Each row of a before or after table is a point. One or more steps were done to the points. Then noise was added and the rows were shuffled. The steps act on how far a point lies along the listed directions, d1 being the first. Write out the steps. A step turns or swaps two directions, mirrors them in a line or flattens them onto one, adds a multiple of one to another, or multiplies one. Angles are multiples of 10 degrees, from the lower direction toward the higher: turns from -170 to 170, lines from 10 to 170 but not 90. Use the fewest steps. Two steps may share a direction if one is a turn and the other turns, adds or multiplies; they go together, in the order done. Otherwise the lowest direction goes first.
In the rows, zero is written as 128.

Directions:
(1): [ 98 145 171]
(2): [ 91 150  94]
(3): [155 176 129]
Before (9 x 3)
[[ 67 138 141]
 [215 124 151]
 [162 140 109]
 [133 128  98]
 [130 120 170]
 [155 133 168]
 [110 158  52]
 [118 128 153]
 [180 202 148]]
After (9 x 3)
[[148 102  92]
 [191 138  62]
 [126 170 156]
 [128  90 104]
 [146 144 120]
 [131 153 140]
 [122 102 119]
 [138 101 101]
 [130 155 142]]
Steps: turn d1 and d3 by 70 degrees; multiply d2 by 0

Directions:
(1): [115  63 131 153 141 148 175 112]
(2): [ 75 141 151  69 118 131 160 121]
(3): [144 134  85 102 183  89 155 120]
(4): [ 87 155 100 147 168 180 116 138]
(5): [149 157 194 145 170 130 150 133]
(6): [160  95 136  79 147 166 109 166]
Before (13 x 8)
[[131  93 139 113 124 120 145 126]
 [111 127 148 109 132 123 126 128]
 [112 162 113 167  88  91 117  98]
 [151 128 105 137 144 108 136 132]
 [127 109  71  94 133 119 103 120]
 [105 142 116 119 143 129 139 119]
 [ 87 114 104 135 137 118 154 108]
 [140 142 151 139  90 167  62 142]
 [219 127  98 194 144 115  50 159]
 [122 153 134  93 137 136 118 149]
 [103 111 117 156 148 114 174 105]
 [108 131 103 103 103 110 125 128]
 [133 163 118 143 125 145  92 133]]
After (13 x 8)
[[ 96  94   4  82  82 110  82 108]
 [106 141 111 114 147 136 134 126]
 [104 136 152 113 143 129 130 128]
 [134 136 145 149  73 156  72 130]
 [123 103 117 132 167 127 165 125]
 [159 127 117 131 136 101 138 134]
 [ 91 112  59  88  83 119 106 132]
 [135 154 119 140 116 146  92 132]
 [241 116 127 197 105  73  60 144]
 [106 170 138 114 143 137 122 141]
 [135 122 101 125  83 118  98 125]
 [122  98 133 119 124 114 144 120]
 [ 88  97  81 111 136 133 138 119]]
Steps: turn d1 and d3 by 10 degrees; add 0.5 times d2 to d4; multiply d5 by 2.5; multiply d6 by 0

Directions:
(1): [136 109 151  76 160 115  95  85 124 196 109 153 119 101]
(2): [104 193 153 124 153 134  60 138 126 121 106  88 118 164]
Before (12 x 14)
[[121 155  89 165 105 129 158 168 151  81 148  99 139 143]
 [137  94 111 133 112 115 182 130 129 115 144 171 134  80]
 [152  72  71 152  78 140 235 149 127 100 152 140 157 124]
 [147  93  88 121 106 128 194 146 122  91 141 170 124 113]
 [102 131  93 176 116 137 136 156 153  74 139  92 143 153]
 [131 151 163  99 178 134  72 111 127 180 103 137 134 125]
 [116 139 140 113 131 117 101 102 120 148 117 127 123 113]
 [121 131 130 156 132 135 158 151 115  92 133 123 140 140]
 [128 123  77 191  80 131 189 140 168  54 147 126 149 123]
 [133 118 161  55 180 113  74  97 129 210  95 133 104 102]
 [124 133 118 129 121 147 116 141 120 139 126 112 145 130]
 [151  58 105 132  92 112 228 128 134 150 153 157 141  89]]
After (12 x 14)
[[157  55  65 154  73 137 250 147 130 101 156 145 162 115]
 [122 141  87 165 100 128 174 167 149  83 151 111 142 137]
 [151  55 106 133  92 106 228 130 136 147 152 160 142  84]
 [110 143 144 112 136 116  93 101 120 151 118 123 121 116]
 [149  87  84 125 103 130 200 144 119  94 143 176 129 108]
 [127 143 169  57 190 115  50 101 127 205  87 117  98 113]
 [107 116  86 178 111 135 155 157 154  75 142 103 143 143]
 [136  96 111 135 110 117 181 132 127 111 146 172 135  77]
 [121 123 128 152 131 135 165 150 116  94 135 131 142 138]
 [132 106  68 191  74 133 209 134 167  59 150 137 152 112]
 [126 131 118 130 120 146 116 144 122 137 126 114 146 128]
 [129 166 171  99 182 137  56 114 126 180  96 130 131 133]]
Steps: add 0.3 times d1 to d2

Directions:
(1): [112 165 132 119 148 186 148 162  80  81 141 114 113  51 125 154  86 109
 139  93  97 144 140 153]
(2): [128 171 167 122 161 159  96 106 157 139 145 152 133 134  88  95 103 187
 170 102 107 159  92  67]
(3): [191 182 138 119  84 168 149 113 130 145 139  92  71 127 174 136 175 114
 154 147 159 158 131  99]
(4): [116 145 114 107 138 151 109  37 106 135  82 119  99 100 115 110 121 143
  35 122 145 124 135 124]
(5): [145 104 155 139 102 116 134  94 141 104 134  85 113 132 112  66  98 138
 159 130  89 120 228 138]
(6): [140  63  73 167 144 172 147 113 114 143 171 176  78 148 153 137  81 135
 133 107 150 124 145  95]
Before (12 x 24)
[[121 117 120 131 118 166 151 120  82 112 130  90  95  67 151 146 111  96
  111 100 138 144 174 170]
 [123  80 101 161 138 149 150 158  98 118 157 149 114 125 132 128  77 112
  138 110 114 139 153 156]
 [ 89 139 148 106 133  97  99  99 125 129  66 110 151  98 101 124 147 142
   64 137 121 123 111 159]
 [142 190 157 110 116 128 106  81 146 136  86 103 125 155 134 109 190 152
  105 154 151 133  90  90]
 [150  86  93 135 113 143 138 127 109 124 133 136 104 131 169 145 120  99
  101 138 141 115 166 151]
 [126  54  56 172 125  96 156 156 113 120 155 154 128 169 161 150 113 121
  164 136 129  95 133 139]
 [142 129 109 137 121 149 134  52 143 156 118 144 107 146 139 109 133 151
   94 126 152 150  99  80]
 [137 170 150  95 135  78  94  66 146 107  72  90 146 127  84  70 130 171
   85 153 108 131 116 148]
 [144 121 106 146 123 139 139 132 124 119 154 145  90 105 145 152 112 123
  150  99 118 155 119 120]
 [150 117 118 123  95 153 177 137  90 111 143  92 102 103 152 153 128 109
  155 133 115 121 185 149]
 [152 170 117  99 125 149 104  96 124 172 104 132  94 125 148 141 169 126
   77 161 176 131  78  73]
 [140 117 105 134 126 157 162 188 117 105 175 149  88 101 171 177  99  96
  172 127 120 151 119 122]]
After (12 x 24)
[[150 129 101 108 114 134 127  62 138 160 112 140  74 135 164 136 146 125
   69 153 167 139 104  88]
 [ 71 125 140 122 156 120 128 176 105  98 106 130 165  79 107 154 106 125
  134 104  90 130 111 177]
 [156  80  66 128  85 134 165 157  84 122 120 115 101 122 204 187 156  52
   72 158 166 103 162 188]
 [121 216 200 114 142 150 114 171 151  89 137 110 160 128 102 113 145 161
  211 120  86 155  85  97]
 [146 226 177 100 157 181 106 188 137 133 150 131 125  95 113 138 131 148
  192 125 111 170  62  57]
 [155 133 112 142 114 130 123  81 138 142 130 136  83 119 141 131 131 142
  121 115 132 158 117 104]
 [151 171 159 140 132 184 151 149 147 119 173 135 123 116 126 121 103 149
  209  96 103 179  98  77]
 [141  45  25 165 102  87 169 124 100 143 129 144 105 179 194 168 155  95
  106 163 173  85 126 145]
 [149  90  72 109  66 107 181 102  74 129  87  71 103 113 184 174 185  69
   54 169 165  88 187 197]
 [120 100  87 123  96 137 165 106  67 122  94  78  95  70 184 172 147  60
   42 123 171 123 173 204]
 [140  65  71 151 111 139 150  94  93 145 120 137  88 144 159 126 117 101
   72 137 158 128 159 152]
 [119 150 148 116 156  91 123 179 125  64 131  99 169  97  85 102  79 148
  176 126  61 135 134 179]]
Steps: mirror d1 and d4 in the line at 40 degrees; turn d2 and d5 by 30 degrees; multiply d2 by 2.5; turn d3 and d6 by -30 degrees

Directions:
(1): [118 152 121 112 121 118 134 100 147  32 185 163 178 151 116  90 121 114
 116 159 163 154 127 133 143 153 124 163 115 125  82  64 171 147 105 130
 112 131 116  81  88 127 174 110 138  94 136  92 116 134 135 174 177 153
 198 118  96 104  93 116 149 125 140  45]
(2): [122 110 197 156 113 123 122 115 158 140 116 151 152 123 109 128 131 104
  98 166 155 134 163  94 123  77 108  86  83 240  87  99  95  97 106 119
 112 177  53 128 134 129 139 113 133 141 115 124 105 149 150 144 144  86
 124 171 174 187 174 141 131  72 128 127]
(3): [111 192 133  72 134 180 133 177  87 178 159  70 194 129 132 145  78 132
 158  87 175 135 144 131 104 114 132  79 126 109 134  88 133 130 159 135
  67 117 101  86 118 129 150 148 112 103 123 165  63  60 111 109 131 118
 146 132 163 136 104 183 154 114 123 140]
(4): [143  97 147 126  79 132 102 160 196 121 119 128 137 115  84  83 132 157
  91 102 107 120 108  54 109 173 116 111 118 117 166  76 108 142 154 141
 120 147 104 112 113 134 123 145 144 100 157 210  95 194 136  77 107 150
 135 108 161  87  84 102  73 144 191 135]
Before (8 x 64)
[[124 190  51  73 174 147 169 168  31 225 119  50  84 121 193 177 117 157
  203  73 129  92 139 214 138 126 166 137 207  13 164 216 162 119 143 126
  140  70 206 161 155 127  99 156  98 139  94 121 166  19  82 100  89 149
   73 110 120 139 136 174 152 156  93 182]
 [127 150 172 115 104 141 114 140 134 108 144 133 167 139  92 124 117  96
  116 132 153 133 124  92 129  98 121 104 101 175 107  90 110 139 113 133
  101 135  94 100 119 127 157 123 111 132 111 113  87 113 147 134 149 106
  156 143 132 138 126 132 123 104 124 121]
 [122 165  72 108 148 109 109 134 100 111 131 103 129 105 144 138 121 157
  155  87 109 120  86 138 109 201 128 149 154  32 152 137 176 157 156 151
  136  79 205 113 111 125 127 150 123 113 151 114 133 119 107 120  98 133
  133  91  78  69  83 127 119 177 124 140]
 [127 123 127 142 144 141 106 167 106 215  77 101  83 118 123 157 131 147
  130  96  96 105 111 122 111 153 126 117 137  89 190 176 100 118 158 139
  124 131 162 156 147 139  62 150 128 125 131 163 129 139 116  90  93 136
   94 123 137 119 119 127 122 160 135 189]
 [128 158 140 113 176 142 141 108  67 185 106 122 125 121 171 166 108  97
  173 149 154 140 149 180 129  76 130  81 125 175 117 145 115  83 116 117
  123 125 124 145 137 128 124 124  96 155 101  77 132  66 106 160 127  85
   95 170 162 182 188 163 171  87  85 171]
 [124 120 110 116 147 141 110 185 111 209 104  82  82 116 141 157 117 136
  140  89  99 126 130 145 123 134 123  87 152 104 176 186  76 125 174 136
  133 107 174 185 152 127  93 131 120 151 112 153 154 119  89  81  65 135
   75 117 168 138 154 141 120 157 114 195]
 [162  37 177 183  73  81 112  97 234  86  70 200  95  93  69  78 190 146
   51 187 104 113 124  53 127 147 109 136  89 201 129 120 100 119  86 124
  194 175  97 148 131 142 105  98 147 148 142 122 161 228 154 129 128 154
  106 139 115 116 140  81  83 107 189 120]
 [121 117 172 137 124 122 128 137 137 101 144 149 173 136 110 103 132 121
  117 134 162 129 143 104 135 115 122 129 106 165  93  91 131 137 115 115
  101 155  73  99 108 132 165 135 147 108 134 127  90 160 138 139 141 117
  157 133 138 146 115 133 138 113 144  96]]
After (8 x 64)
[[140 175  73  56 129 167 141 178  91 155 134  76 154 105 126 131 109 175
  162  77 149 117 103 148 105 181 150 130 159   6 183 129 160 160 154 145
  129  73 181  95 118 138 123 141 107 107 137 150 110  58  92  99 116 192
  130  90  84  63  59 161 143 164 151 140]
 [115 133 164 142 127 135 108 144 136 159 111 135 141 133 100 126 124 123
  106 139 142 128 131 104 114 141 110 116  99 154 132 107 113 116 134 136
   96 163 105 120 121 138 102 131 135 103 130 141 100 151 133 129 137 131
  148 142 148 137 117 132 141 122 144 128]
 [116 123 144 122 127 128 113 153 152 134 145 132 133 136 117 117 120 113
  108 140 142 150 149 123 132 133 105  93 114 168 113 119  93 122 138 132
  112 141 118 146 124 127 138 105 134 128 113 121 129 148 109 128 111 135
  130 133 170 152 150 135 133 125 128 123]
 [145 110 127 138 103 112 112 129 142  88 113 146  95 131  99 117 152 117
  112 123  91 116  84  99 142 140 129 155 134 111 143 143 116 154 112 138
  156 113 163 139 131 128 126 127 118 144 125 110 143 154 144 117 121 136
  128 108  92  96 118  87  92 152 134 135]
 [138  90 120 145 134 108 128 141 131 107 115 146 108 128 124 111 153 143
  129 109 111 110 113 122 144 150 138 167 144  93 142 145 135 147 131 120
  142 126 142 133 120 131 129 143 145 116 141 131 134 177 128 113 107 142
  124 101 103 108 103 107 113 161 145 125]
 [112 141 182 140 127 114 155 108 135 159 125 146 147 125 135 136 138 106
  113 179 184 120 200 131 143  58 118  96 104 240  55 117 120  73  76 111
  116 179  53 139 139 130 142 111 127 145  80  89 133 106 138 160 151  93
  108 185 180 228 199 163 150  53 118 115]
 [143 126 101 135 172 103 139  72  94 106 111 164  85 132 168 135 137 105
  158 166 114 138 115 185 150 130 131 151 144 128 123 159 143 109 100 120
  164 115 174 159 125 126 121 113 114 151 115  49 178 113 105 174 129 127
  110 139 107 132 163 112 149 128 103 136]
 [109 153 193 141 123 117 102 132 141 149 119 124 190  98 113 142 110 120
  112 137 164 126 151  81  95 114  94  62  76 216  88  81 119 106 133 138
   95 157  71 104 119 126 149 134 126 129 125 124  75 139 138 136 121  62
  129 165 164 166 151 161 125  83 124 147]]
Steps: multiply d1 by 0; add 0.5 times d3 to d4; turn d2 and d3 by -150 degrees
